Rows are points. The points of each table are mixes of a few directions, plus a little noise. How many directions does each table use, and how many do they share? Where both have some left over, give the other angles between the two spaces (their principal angles), to ten degrees, smallest first.
(in the rows, 128 means zero)

First (6 x 2)
[[125 128]
 [105 129]
 [187 125]
 [ 88 130]
 [168 126]
 [ 94 130]]
Second (6 x 2)
[[131 123]
 [149  87]
 [116 152]
 [147  90]
 [123 138]
 [101 181]]
Directions: first 1, second 1, shared 0; angles 60

First (5 x 4)
[[ 89 145 105 142]
 [183 126 172 111]
 [161 114 146 117]
 [126 100 108 127]
 [ 85 156 108 143]]
Second (6 x 4)
[[127 146 125 144]
 [122  89 138  95]
 [120 162 133 171]
 [173  64 128 116]
 [108 166 111  95]
 [119 143 133 148]]
Directions: first 2, second 3, shared 1; angles 80

First (10 x 8)
[[119 120 128 142 117  76 148 153]
 [ 93 121 111 123 120 146 191 154]
 [126 129 149 118 124  72 146 118]
 [135 126 135 135 125 120  99 121]
 [103 131 131 144  99 118 101 118]
 [137 137  73 155 142 179 132 177]
 [175 131 171  89 161 116 115  78]
 [130  86 128 133 131 198 118 146]
 [143 171 131  91 151 162 132  75]
 [119 129 124 154 110  94 103 138]]
Second (7 x 8)
[[131 166 149 101  53 135  83 106]
 [142 103  68 122 106 126 160 162]
 [123 114 182 129 145 106 136 127]
 [155 110 112 119 173 118 137 176]
 [133  95  94 119 141 149 139 129]
 [103 143 141 157 126 120 141 107]
 [107 165 150 148 151 142  99  90]]
Directions: first 5, second 5, shared 2; angles 30, 50, 80

First (11 x 11)
[[143 154 177 125 128  62 125  88 159 120  97]
 [111  99  73 131 128 201 132 172  94 137 162]
 [145 159 186 126 128  50 123  82 164 119  94]
 [116 108  91 129 127 178 131 158 105 134 150]
 [124 121 115 128 128 144 130 138 119 130 136]
 [113 103  80 131 128 192 132 167  98 136 157]
 [119 113 100 130 127 168 130 151 110 132 146]
 [127 126 126 128 128 131 128 131 126 128 129]
 [124 121 115 128 129 145 129 138 120 130 136]
 [136 142 156 127 128  92 127 106 146 124 112]
 [146 161 190 125 130  45 123  79 167 118  91]]
Second (8 x 11)
[[ 97 147 150 146 116 103  82 164 125 152 109]
 [191 111 119 143 139 172 147  91 118  86 164]
 [101 132 112 100  98 116  64 123 120 162 128]
 [165 139 115 195 167 155 136 112 107 137 112]
 [122 150 100 115 119 114 109 141 133 121 134]
 [139 124 136 169 159 145 152 116 119 149 104]
 [131 107 146  90 113 130 153 123 141  97 154]
 [ 79 115 145  66 113  93 178 157 165 120 120]]
Directions: first 1, second 5, shared 0; angles 70

First (10 x 14)
[[149 124 147  89 118 174  94 133 185 139 122 154 146 165]
 [143 116 131  97  78 128 104 119 158 124 129 146 130 114]
 [132 119 122 116  82 106 121 117 129 119 132 132 120  95]
 [104 143 118 175 191 116 165 137  77 129 127 100 121 135]
 [128 118 114 125  70  83 130 111 112 113 136 126 112  74]
 [140 131 148 108 158 183 107 141 171 144 119 144 149 182]
 [106 152 131 173 235 155 161 149  96 141 121 104 135 180]
 [137 117 126 108  79 113 114 117 140 121 131 138 124 103]
 [137 126 135 111 120 144 114 130 150 131 127 138 135 140]
 [103 136 107 175 148  79 168 124  62 118 134  97 108  92]]
Second (8 x 14)
[[111 140 122 162 176 122 155 135  92 130 127 108 124 135]
 [104 144 119 176 195 119 166 138  78 130 127 100 122 138]
 [125 130 127 134 136 127 133 129 122 128 128 125 127 129]
 [155 109 138  73  51 138  85 117 185 125 129 160 135 116]
 [150 113 136  84  67 136  94 119 174 126 129 154 133 119]
 [147 115 135  91  75 135  98 120 167 126 129 150 133 120]
 [ 97 149 117 191 217 116 177 141  62 131 127  91 120 141]
 [136 123 131 113 107 131 116 125 144 128 128 137 130 125]]
Directions: first 2, second 1, shared 1

First (11 x 24)
[[137 133  86 142 227 128 172 127 104  92 143 146  96 167  79 195  85  71
  137 158 162 113 149 198]
 [144 147  84 154 200 125 151 140  80  94 146 172 118 180 101 193 106  76
  130 174 159 120 103 195]
 [120 121 153 116  89 131 113 124 150 145 119 110 137 102 145  93 142 156
  126 107 112 133 133  91]
 [129 132 129 131 117 129 122 132 123 130 128 133 133 129 135 125 134 131
  126 129 125 131 116 126]
 [124 123 133 122 130 128 130 123 141 130 125 117 122 119 124 122 124 133
  130 120 126 126 144 122]
 [123 123 138 121 121 130 127 123 142 134 123 116 125 114 128 116 129 138
  129 117 123 129 142 116]
 [118 121 167 115  42 129  91 126 154 159 114 109 153  91 169  66 165 179
  121  98  99 141 115  64]
 [117 116 141 113 126 132 135 117 156 134 121 102 118 105 123 113 119 140
  133 106 123 127 162 112]
 [119 118 149 112 100 131 121 121 155 143 119 105 129 101 137  99 134 152
  130 105 114 131 144  97]
 [138 138  94 144 194 126 154 133  99 101 143 153 113 164  99 181 104  86
  132 158 153 119 126 182]
 [136 138 136 140  68 125  92 142 110 142 127 151 161 134 166 104 165 148
  116 136 114 139  69 103]]
Second (11 x 24)
[[137 141 119 143 115 125 115 140  99 125 134 156 145 149 142 135 144 123
  121 149 131 131  84 136]
 [ 81 155 160  98  72 131  80 112 112 134 156 140 134  92 180  90 137 183
  147 124 117 155  89  92]
 [150 117 112 143 152 127 149 136 134 125 116 125 126 146 106 146 125 103
  119 132 134 117 141 144]
 [143 131 116 144 131 126 129 138 113 125 126 144 137 149 126 141 136 113
  119 142 132 124 109 140]
 [122  86 140 100 177 134 179 106 203 134 103  54  85  89  76 124  88 122
  138  79 127 110 249 118]
 [115 133 137 118 115 129 118 122 128 130 134 128 128 116 139 118 128 143
  134 124 124 135 124 118]
 [134 143 122 141 113 125 112 137 101 125 135 155 143 145 144 132 143 127
  123 147 129 132  85 134]
 [139  99 124 123 169 130 166 122 170 129 108  88 106 120  87 137 106 109
  128 105 131 111 198 134]
 [168 122  97 163 154 123 147 149 111 121 115 147 139 173 106 160 136  86
  109 151 138 113 113 161]
 [155 125 108 152 145 125 141 143 116 123 120 142 136 159 114 150 134 100
  114 144 135 118 116 150]
 [ 64 156 173  83  64 134  74 102 122 137 160 129 127  71 187  77 132 200
  156 112 112 160 100  79]]
Directions: first 2, second 2, shared 1; angles 40

First (8 x 32)
[[129 128 127 129 128 126 128 128 128 128 128 129 130 126 128 128 128 128
  128 127 130 128 127 128 128 128 127 126 128 128 128 127]
 [137 111 127 162 118  65 174 194 155 115 148 114 168 104  98 145 147  91
  156 124 154 134  74 188 119  78  77  80 132 190 153 118]
 [119 150 130  87 140 202  74  48  97 143 104 146  79 157 164 107 105 172
   95 134  97 121 192  56 139 187 189 186 121  52  96 140]
 [130 123 127 134 126 114 139 143 134 126 133 125 136 123 122 132 132 120
  134 127 135 129 115 144 126 116 117 117 129 143 133 125]
 [126 131 129 120 129 142 119 113 122 131 124 131 119 131 136 125 123 136
  122 130 124 126 139 114 130 140 138 139 127 114 122 129]
 [120 148 129  90 138 195  78  56 100 142 107 144  84 154 161 109 107 170
   97 135 100 122 188  62 139 182 183 181 123  59  99 138]
 [133 117 129 152 121  85 161 175 146 120 141 117 155 111 107 140 141 102
  149 125 147 130  91 169 122  94  92  94 132 172 146 122]
 [133 117 128 149 122  92 155 169 143 120 140 120 153 114 110 139 140 105
  145 125 144 132  96 164 123  98  98  99 131 165 143 123]]
Second (9 x 32)
[[192  81 165 104 105 118 169 134 104 131 174  93 124 105 102 112 188  55
   76 123 115 128  87 197  98  99 125  97 113 140  97 160]
 [140 101  90 101 142 133 101 104 129 118 146 107 119 141 158 155 119 125
  167 141 107 157 194 105  98 196 136 155 119  98 150  87]
 [138 138 112 106 112 125  94 112 110 117 141 103 137 119 174 125 107 145
  126 131 133 130 142  84 130 153 136 127 123 118 155 130]
 [ 86 197 125 160 132 156 104 154 103 136  99 128 133 130 155  90  76 147
  156 118 134  89 101  59 217 127 119 117 132 152 136 132]
 [135 108 154 102 154 107 151  83 134 141 139 160 110 140 135 146 169 150
   82 129 147 163 159 124  76 103 156 177 134  94 109 133]
 [121  91 121 141 150  82 163 137 178 123 129 157 137 136  93 176 156 133
  147 134 144 165 147 181  70 108 113 143 139 133 137  99]
 [116 151 157 140 148 118 154 136 114 145 129 142 125 129 136 111 139 126
  113 117 149 124 104 105 153  86 127 137 134 142 115 139]
 [133 114 111 131  93 128 111 134 153 109 115 126 142 118 100 141 118 140
  127 135 120 119 119 173 107 137 122  99 129 130 139 136]
 [ 91 172 118 167 116 184 104 157 126 131  79 136 124 134  99  96  80 132
  159 124 102  76  99 124 202 144 118 100 129 145 114 136]]
Directions: first 1, second 6, shared 1

First (9 x 32)
[[152 129  99 133 153  91 108 138 139 107 130 182 103  99 118 102 137 123
  140  91  78 115 143  74 133 103 174 152  91 114 170 103]
 [102 132 137 111 120 160 142 108 115 127 117 103 157 147 100 132 137 140
  123 144 161 151 105 142 117 133 119 112 142 136 101 144]
 [118 136 159  98 123 130 150 151 161  98 136 132 123 152 137 125 107 135
  109 142 139 114 151 152 135 120 141 134 145 118 131 129]
 [150 135 147 106 141  85 134 182 187  81 151 180  84 129 161 110  97 123
  113 115  89  82 187 122 149 102 174 161 120 101 177 104]
 [ 77 154 191  34 121 164 187 154 188  40 129 133 149 195  90 109 104 161
   85 161 174 127 153 168 126  99 179 131 163 108 118 140]
 [131 113  99 178 118 145 104  86  68 195 115  84 149 107 130 153 152 118
  151 130 142 156  82 128 117 161  69 103 127 154  95 142]
 [148 115 110 173 123 117 105 118 101 176 130 111 121 105 158 146 132 112
  143 124 119 127 118 129 131 150  88 121 124 140 123 129]
 [121 123  98 148 129 147 113  87  83 157 110 110 154 113  95 131 158 130
  146 121 137 161  86 107 112 139 111 112 117 144 107 136]
 [152 115 113 170 125 111 106 126 110 169 134 118 114 105 164 144 127 111
  141 122 113 120 127 128 134 146  95 126 122 136 130 125]]
Second (10 x 32)
[[103 125 181 102 110 147 129 141 168  98 154  93 135 193 132 114  87 124
   99 162 171 131 160 196 132 131 116 111 167 136 123 140]
 [145 122 141 129 134  97 106 156 168 103 156 149  98 140 149 104  98 112
  119 119 106 106 174 136 141 115 146 140 125 121 166 111]
 [150 129  92 148 143 106 122 125 108 144 115 159 115  83 130 133 151 127
  148 101  91 121 115  79 129 123 141 143  98 121 141 115]
 [115 127 153 115 119 139 130 132 145 116 139 110 134 158 129 123 110 127
  115 145 150 131 140 160 129 130 121 119 147 132 123 135]
 [129 124 149 121 126 119 118 144 158 108 148 128 116 152 139 113 103 119
  116 133 130 119 158 150 135 123 133 129 137 127 144 124]
 [134 134  86 144 136 135 141 102  77 163  94 138 142  78 112 152 173 141
  153 112 114 140  78  79 117 134 125 131 105 127 108 130]
 [ 89 137 127 115 110 190 167  85  74 159  90  78 183 132  92 164 163 154
  132 157 184 167  61 142 106 151  91 100 149 143  59 162]
 [158 130  76 156 149  99 121 122  97 152 109 170 112  64 130 136 162 128
  156  90  77 119 107  59 128 121 146 149  86 118 144 111]
 [116 120 190 103 114 124 113 162 198  80 175 109 113 202 148  96  65 112
   92 155 154 115 195 201 142 122 129 120 165 131 151 128]
 [141 132  86 146 139 124 134 110  87 157 101 147 131  78 119 145 166 136
  152 107 104 132  91  77 121 130 131 136 101 124 120 124]]
Directions: first 3, second 2, shared 1; angles 30
